Each wall is flat, endless, passes through zero and stands at right angles to its row. A trip goes straight from one point to another. List the walls that it crosses, first one first.

Walls:
(1): [-0.32, +0.25]
(2): [+0.34, +0.17]
(3): [-0.11, -0.34]
(4): [+0.09, -0.37]
Trips:
[-0.20, +0.12] to [-0.23, +0.14] => none
[+0.06, +0.89] to [+0.34, +0.81] => none
[+0.05, +0.22] to [-0.19, -0.11] => 2, 3, 4
[-1.01, -0.04] to [-0.17, -0.33] => 4, 1
[+0.47, -0.28] to [-0.31, +0.26] => 3, 4, 1, 2
[+0.15, -0.19] to [+0.24, -0.43] => none
[+0.36, +0.24] to [-0.94, +0.12] => 1, 2, 3

Walls:
(1): [+0.03, -0.47, +0.41, -0.12, -0.17, +0.94, +1.14, -0.20, +0.05]
(2): [+0.11, +0.54, -0.08, +0.65, +0.15, +0.03, +0.26, +0.22, +0.22]
(3): [+0.52, -0.11, +0.18, -0.27, -0.07, +0.64, +0.25, -0.17, +0.80]
Trips:
[+0.30, -0.31, +0.51, +0.43, -0.48, +0.00, +0.17, +0.34, +0.03] to [+0.19, -0.78, +0.13, +0.27, +0.25, +0.19, -0.61, +0.07, -0.46] => 2, 3, 1
[+0.02, -0.15, +0.45, +0.12, -0.16, -0.14, -0.05, -0.23, -0.20] to [+0.12, +0.72, +0.04, -0.33, +0.47, -0.30, +0.18, +0.47, -0.20] => 1, 2
[-0.20, -0.71, -0.56, -0.13, -0.31, -0.19, +0.84, -0.16, -0.58] to [-0.10, +0.75, -0.24, +0.26, +0.45, -0.69, +0.32, -0.28, +0.18] => 2, 1
[-0.02, -0.37, -0.28, +0.64, -0.08, -0.50, +0.17, +0.00, +0.12] to [+0.07, -0.50, -0.02, -0.24, +0.78, +0.43, -0.18, +0.43, -0.36] => 2, 1
[+0.38, +0.22, +0.25, +0.20, -0.88, -0.01, +0.55, -0.60, +0.14] to [-0.26, -0.32, +0.75, +0.10, +0.35, -0.05, -0.68, -0.88, -0.37] => 2, 3, 1
[-0.44, +0.33, +0.07, -0.13, +0.13, -0.09, -0.67, +0.13, -0.56] to [-0.63, -0.53, +0.48, +0.02, +0.05, +0.06, -0.06, +0.03, -0.09] => 1
[-0.53, -0.42, -0.39, -0.36, -0.61, -0.11, -0.05, +0.34, -0.12] to [-0.47, -0.97, -0.01, -0.24, +0.45, +0.44, +0.26, -0.09, -0.05] => 1, 3
[+0.25, -0.20, -0.26, -0.10, -0.43, -0.35, +0.29, -0.34, +0.57] to [+0.58, +0.46, +0.17, +0.13, -0.05, +0.12, +0.74, +0.32, +0.60] => 2
[+0.46, -0.17, +0.46, +0.34, -0.19, +0.19, -0.94, +0.14, +0.19] to [-0.43, -0.23, +0.14, +0.39, -0.08, +0.08, +0.24, +0.23, -0.41] => 3, 2, 1
[-0.34, -0.31, -0.06, +0.67, +0.43, +0.49, -1.36, +0.55, +0.17] to [-0.28, +0.01, -0.22, -0.46, -0.78, +0.17, -0.32, +0.34, -0.37] => 2
[+0.11, +0.05, -0.10, -0.10, +0.11, +0.46, +0.31, +0.66, -0.14] to [+0.25, +0.29, -0.08, +0.31, +0.21, +0.01, -0.15, +0.39, +0.09] => 1, 3

Walls:
(1): [+0.61, +0.00, +0.09, -0.03, -0.15, +0.10, -0.09, +0.02, +0.48, -0.21, +0.26, -0.62, +0.43, +0.22, +0.65, +0.96, -0.29, +0.59]
(2): [+0.04, +0.38, -0.30, -0.67, +0.88, +0.02, -0.69, +0.61, +0.49, +0.10, +0.04, +0.24, -0.28, +0.19, -0.31, +0.48, -0.07, -0.43]
(3): [-0.05, +0.13, +0.18, -1.00, -0.35, +0.27, -0.14, -0.54, -0.23, -0.37, +0.51, -0.09, +0.05, +0.45, -0.04, -0.35, -0.75, -0.71]
(4): [-0.23, +0.09, +0.62, +0.62, -0.15, +0.45, +0.07, +0.00, +0.48, +0.05, +0.03, +0.29, -0.20, +0.43, +0.22, -0.14, +0.01, -0.33]
(5): [+0.41, -0.46, -0.03, +0.11, +0.23, -0.29, +0.82, +0.60, -0.26, +0.22, +0.08, -0.55, +0.26, -0.46, +0.13, -0.24, +0.11, -0.38]
(6): [-0.11, +0.10, +0.08, +0.13, -0.43, -0.22, +0.19, +0.22, -0.36, +0.06, +0.06, -0.73, +0.42, -0.22, +0.41, +0.08, -0.09, -0.25]
Trips:
[-0.10, -0.21, -0.21, +0.88, +0.19, +0.03, +0.46, -0.14, -0.07, -0.52, -0.05, +0.22, -0.17, -0.24, +0.38, -0.16, +0.19, +0.06] to [+0.34, -0.24, +0.03, -0.81, +0.03, -0.10, -0.28, -0.08, +0.06, -0.31, +0.36, +0.07, +0.25, -0.26, -0.17, -0.05, -0.10, +0.09] => 4, 1, 3, 2, 5
[+0.46, +0.51, -0.13, -0.27, +0.67, -0.29, +0.17, +0.34, +0.41, +0.12, +0.45, -0.60, -0.30, -0.65, +0.44, -0.10, +0.81, -0.35] to [+0.15, +0.23, -0.48, -0.10, +0.29, -0.09, -0.03, -1.11, -0.88, +0.29, +0.26, +0.09, -0.09, +0.43, +0.21, -0.67, +0.08, -0.32] => 1, 3, 2, 6, 5
[+0.28, +0.11, +0.67, -0.25, +0.00, +0.18, +0.11, +0.22, -0.29, -0.06, +0.55, -0.49, +0.13, -0.06, +0.30, -0.42, +0.57, -0.21] to [+0.36, -0.22, -0.45, -0.61, +0.06, -0.74, -0.15, +0.14, +0.40, +0.21, +0.22, -0.09, +0.09, -0.19, -0.80, +0.11, -0.10, +0.42] => 4, 2, 6, 3
[+0.46, -0.11, +0.21, +0.54, +0.05, -0.54, -0.32, -0.22, +0.64, -0.06, -0.20, -0.60, -0.14, +0.49, -0.33, -0.16, +0.11, +0.02] to [+0.02, +0.25, +0.20, +0.14, -0.39, -0.13, -0.31, +0.40, -0.70, +0.55, -0.13, +0.13, -0.13, +0.03, -0.43, +0.29, -0.08, +0.50] => 6, 4, 1
[-0.03, +0.50, +0.70, -0.13, -0.27, +0.37, -0.84, -0.14, -0.03, -0.31, +0.08, -0.24, +0.65, +0.09, -0.10, +0.02, +0.46, -0.04] to [+0.11, +0.55, +0.33, +0.24, +0.53, +0.10, +0.27, -0.06, +0.56, +0.63, +0.31, +0.20, -0.17, +0.43, +0.20, +0.16, +0.25, -0.27] => 6, 3

Walls:
(1): [-0.65, -0.13, +0.23, +0.04, +0.19, -0.03, +0.22, +0.25, -0.61, +0.00, -0.19, -0.49, +0.19, +0.12, +0.89, -0.55, +0.51, -0.26, +0.52, +0.52, +0.55, -0.02, +0.47, +0.35, -0.14, +0.44, +0.32, +0.90, +0.01, -0.22, +0.46, +0.54, -0.26, +0.20, -0.38, -0.38, -0.44, -0.66, +0.23, +0.59, +0.05, +0.16, +0.13, -0.07, +0.31, -0.19, +0.02, +0.18]
(2): [-0.17, -0.11, +0.06, -0.18, +0.48, -0.07, -0.05, +0.26, +0.56, +0.08, -0.49, -0.34, +0.00, -0.25, -0.43, +0.56, +0.11, +0.14, -0.51, -0.13, +0.29, +0.12, -0.26, +0.11, +0.11, +0.28, +0.44, -0.31, +0.46, -0.12, +0.06, +0.12, +0.76, -0.16, -0.47, -0.04, -0.17, -0.03, +0.09, -0.39, -0.07, +0.13, +0.24, -0.67, -0.03, +0.40, -0.32, -0.16]
(3): [-0.63, -0.20, +0.22, +0.39, +0.33, -0.28, -0.19, -0.46, -0.77, +0.35, +0.34, -0.51, +0.20, -0.57, -0.21, +0.37, -0.29, -0.07, -0.39, +0.11, +0.14, -1.16, +0.46, +0.42, +0.11, -0.13, -0.37, +0.11, +0.46, -0.38, +0.37, +0.42, +0.39, +0.18, -0.80, +0.41, +0.25, +0.29, -0.28, -0.19, +0.21, -0.11, +0.18, +0.12, -0.44, -0.35, -0.26, -0.47]
(4): [+0.06, +0.58, -0.31, +0.62, -0.19, -0.16, -0.19, -1.15, +0.14, -0.32, -0.43, +0.06, +0.10, +0.11, -0.43, -0.22, -0.01, -0.08, +0.24, -0.44, -0.15, +0.36, +0.28, -0.19, -0.29, -0.29, +0.09, +0.66, +0.23, -0.15, +0.25, +0.03, -0.47, +0.18, +0.67, -0.25, -0.26, +0.64, +0.40, -0.24, -0.10, +0.30, +0.21, -0.30, -0.30, +0.00, -0.01, +0.27]
(5): [-0.04, +0.13, +0.32, -0.24, +0.16, +0.34, +0.43, -0.31, +0.34, -0.46, +0.00, +0.50, +0.01, +0.79, -0.14, -0.35, -0.04, +0.36, +0.59, -0.38, -0.44, -0.28, +0.44, +0.10, +0.03, -0.39, -0.11, +0.02, -0.63, +0.67, -0.54, -0.14, -0.06, -0.31, -0.66, +0.03, +0.38, +0.05, -0.27, +0.47, +0.00, -0.04, +0.30, -0.42, -0.05, +0.24, -0.19, -0.04]
(6): [-0.62, -0.20, +0.44, +0.46, +0.66, -0.67, -0.06, -0.29, -0.19, -0.69, -0.50, -0.22, +0.17, -0.03, -0.06, -0.15, +0.64, -0.30, +0.31, +0.42, -0.25, +0.12, +0.08, +0.03, +0.78, -0.36, -0.16, -0.19, -0.13, +0.46, -0.04, +0.59, +0.13, +0.01, +0.65, +0.93, -0.72, -0.01, -0.55, +0.24, +0.28, +0.36, -0.31, -0.22, +0.27, -0.08, -0.29, +0.00]
Trips:
[-0.06, -0.17, +0.04, -0.07, -0.74, +0.17, +0.14, -0.80, +0.49, +0.12, -0.28, -0.02, -0.50, +0.09, +0.60, +0.07, +0.17, +0.18, +0.60, +0.27, -0.20, +0.03, -0.09, +0.30, -0.04, +0.17, +0.12, +0.61, -0.07, -0.10, -0.12, -0.22, +0.36, -0.05, +0.08, +0.36, +0.19, +0.21, +0.13, -0.53, +0.07, -0.20, +0.61, -0.39, -0.44, +0.32, -0.04, -0.43] to [+0.18, -0.57, -0.14, -0.13, +0.20, +0.29, +0.29, +0.12, +0.55, -1.19, +0.03, +0.29, -0.44, -0.42, -0.28, +0.17, -0.33, -0.52, +0.15, +0.69, +0.50, -0.11, -0.27, +0.43, +0.26, +0.28, -0.35, +0.57, +0.68, -0.28, +0.24, -0.39, -0.54, +0.40, -0.15, -0.96, -0.35, +0.48, -0.19, +0.87, +0.52, -0.06, +0.28, +0.28, +0.24, +0.10, +0.77, +0.50] => 1, 2, 5
[-0.26, +0.68, -0.30, +0.55, +0.33, +0.19, -0.09, -0.41, +0.26, +0.16, -0.18, -0.18, +0.08, -0.31, +0.13, -0.26, +0.09, -0.57, +0.02, -0.45, +0.27, +0.43, +0.30, -0.09, +0.36, +1.02, -0.33, +0.06, -0.14, -0.32, +0.15, +0.11, +0.33, +0.38, -0.67, +0.28, +0.31, +0.10, +0.22, +0.75, -0.52, +0.15, -0.74, -0.81, -0.29, +0.57, +0.26, +0.10] to [-0.35, -0.13, -0.27, -0.58, -0.29, +0.22, +0.33, +0.05, -0.30, +0.38, -0.31, -0.11, +0.35, +0.38, -0.53, -0.12, +0.09, -0.20, +0.17, +0.42, -0.09, +0.49, -0.19, -0.09, +0.18, +0.09, -0.20, -0.13, +0.50, +0.18, -0.33, -0.58, +0.44, +0.23, +0.21, -0.06, -0.40, +0.34, -0.50, +0.34, -0.26, +0.35, -0.18, -0.18, +0.75, +0.35, -0.30, -0.22] => 3, 4, 1
[-0.72, -0.18, +0.06, -0.64, -0.18, +0.06, -0.44, +0.04, -0.02, -0.92, -0.32, -0.27, +0.00, +0.80, +1.00, +0.08, -0.04, -0.03, +0.01, -0.17, +0.14, +0.04, +0.49, +0.15, +0.23, +0.44, +0.93, -0.23, +0.04, -0.12, +0.34, +0.28, -0.78, +0.42, -1.25, +0.03, +0.16, +0.19, +0.09, -0.05, -0.02, +0.25, +0.11, +0.34, +0.19, +0.36, -0.08, -0.23] to [+0.09, -0.44, +0.30, -0.03, -0.29, -0.12, +0.33, -0.10, +0.44, +0.56, -0.14, -0.67, +0.15, -0.10, -0.30, -0.24, +0.71, -0.26, +0.38, +0.06, +0.04, -0.26, +0.46, +0.31, +0.36, -0.24, -0.73, -0.09, +0.14, -0.61, -0.17, +0.25, -0.05, +0.83, -0.19, -0.13, +0.14, -0.09, +0.43, -0.21, -0.56, -0.44, +0.07, -0.03, -0.12, -0.88, -0.63, -0.50] => 6, 5
[-0.48, +0.36, +0.32, -0.30, -0.07, -0.80, +0.69, +0.03, -0.24, -0.05, +0.13, -0.08, +0.17, +0.77, +0.22, +0.14, -0.44, +0.20, +0.33, -0.71, -0.75, +0.44, -0.05, -0.10, -0.01, -0.43, -0.24, +0.07, +0.13, +0.19, -0.19, +0.60, +0.43, -0.58, +0.49, +0.05, +0.36, +0.63, -0.30, -0.16, -0.24, +0.57, +0.48, -0.02, +0.58, -0.24, -0.14, -0.67] to [+0.46, -0.21, +0.19, +0.06, +0.67, -0.45, +0.24, +0.11, +0.40, -0.40, +0.50, -0.91, +0.00, +0.55, -0.17, -0.54, -0.04, -0.25, +0.23, -0.54, +0.50, -0.51, -0.44, -0.45, -0.38, +0.16, +0.04, -0.71, +0.41, +0.10, +0.05, +0.36, -0.33, -0.87, -0.19, +0.43, +0.10, -0.45, -0.61, -0.18, -0.23, -0.07, -0.35, -0.17, +0.07, +0.31, +0.05, +0.02] => 2, 4
[+0.51, +0.54, -0.10, +0.42, -0.16, -0.31, -0.23, -0.38, -0.08, -0.06, -0.62, -0.54, -0.34, -0.23, -0.86, -0.24, -0.32, -0.81, +0.59, +0.14, -0.41, -0.06, +0.70, +0.14, -0.73, +0.77, +0.27, -0.08, -0.76, +0.28, -0.51, -0.15, -0.36, -0.03, -0.19, -0.37, -0.15, -0.54, -0.92, -0.54, -0.40, +0.10, +0.04, -0.37, -1.24, +0.55, +0.40, -0.11] to [+0.23, -0.64, -0.66, -0.41, +0.99, -0.04, +0.15, +0.31, +0.08, -0.89, +0.01, -0.39, -0.30, +0.03, +0.07, -0.14, +0.16, +0.05, -0.09, -0.82, -0.25, -0.31, -0.12, -0.14, +0.67, -0.29, +0.50, +0.57, -0.19, -0.03, +0.68, -0.51, -0.79, -0.49, +0.10, +0.82, -0.79, +0.05, +0.03, +0.75, -0.19, +0.06, +0.25, -0.26, -0.11, -0.50, +0.06, +0.59] => 6, 1
[-0.29, +0.27, +0.94, -0.22, +0.26, +0.51, +0.71, -0.04, +0.12, +0.11, +0.27, -0.41, -0.55, -0.11, +0.36, -0.66, -0.06, -0.84, -0.64, -0.22, +0.46, -0.41, -0.18, -0.14, -0.44, +0.01, -0.37, +0.45, +0.10, +0.16, -0.24, -0.21, +0.47, -0.48, -0.05, -0.34, -0.14, +0.14, +0.28, +0.23, +0.49, -0.29, -0.44, +0.26, -0.36, -0.12, +0.07, -0.20] to [-0.12, -0.08, +0.59, +0.18, +0.39, -0.14, +0.00, +0.20, -0.26, +0.20, +0.29, +0.13, +0.04, -0.33, -0.33, -0.52, -0.14, -0.45, -0.61, -0.06, -0.77, +0.26, -0.45, -0.51, -0.02, +0.23, +0.09, +0.41, -0.67, -0.43, -0.10, +0.19, -0.27, -0.32, +0.01, +0.24, +0.15, +1.20, +0.33, -0.72, +0.18, -0.10, -0.02, -0.26, -0.14, +0.22, -0.25, -0.08] => 5, 1, 4, 2, 6
[-0.09, -0.08, -0.47, -0.37, -0.08, -0.65, -0.41, -0.52, -0.36, -0.72, +0.26, +0.71, +0.25, +0.18, +0.16, -0.14, -0.25, +0.29, +0.06, +0.36, +0.12, +0.23, +0.02, +0.40, +0.12, +0.38, -0.18, +0.63, +0.07, +0.28, -0.07, +0.79, -0.45, -0.25, +0.63, -0.22, -0.49, -1.01, -1.02, +0.48, +0.67, +0.43, -0.11, +0.10, +0.19, +0.39, +0.54, -0.47] to [+0.29, -0.08, +0.49, +0.71, -0.41, +0.59, +0.82, +0.23, -0.41, -0.34, +0.29, -0.08, +0.02, -0.22, +0.43, +0.29, +0.33, +0.71, +0.25, +0.02, +0.04, -0.48, +0.02, -0.02, +0.03, -0.24, -0.41, -0.06, -0.10, +0.45, -0.64, +0.89, +0.41, -0.83, -0.36, +0.08, +0.67, -0.20, +0.90, -0.27, -0.45, -0.10, +0.05, -0.30, -0.26, +0.03, +0.06, +0.01] => 4, 3, 6
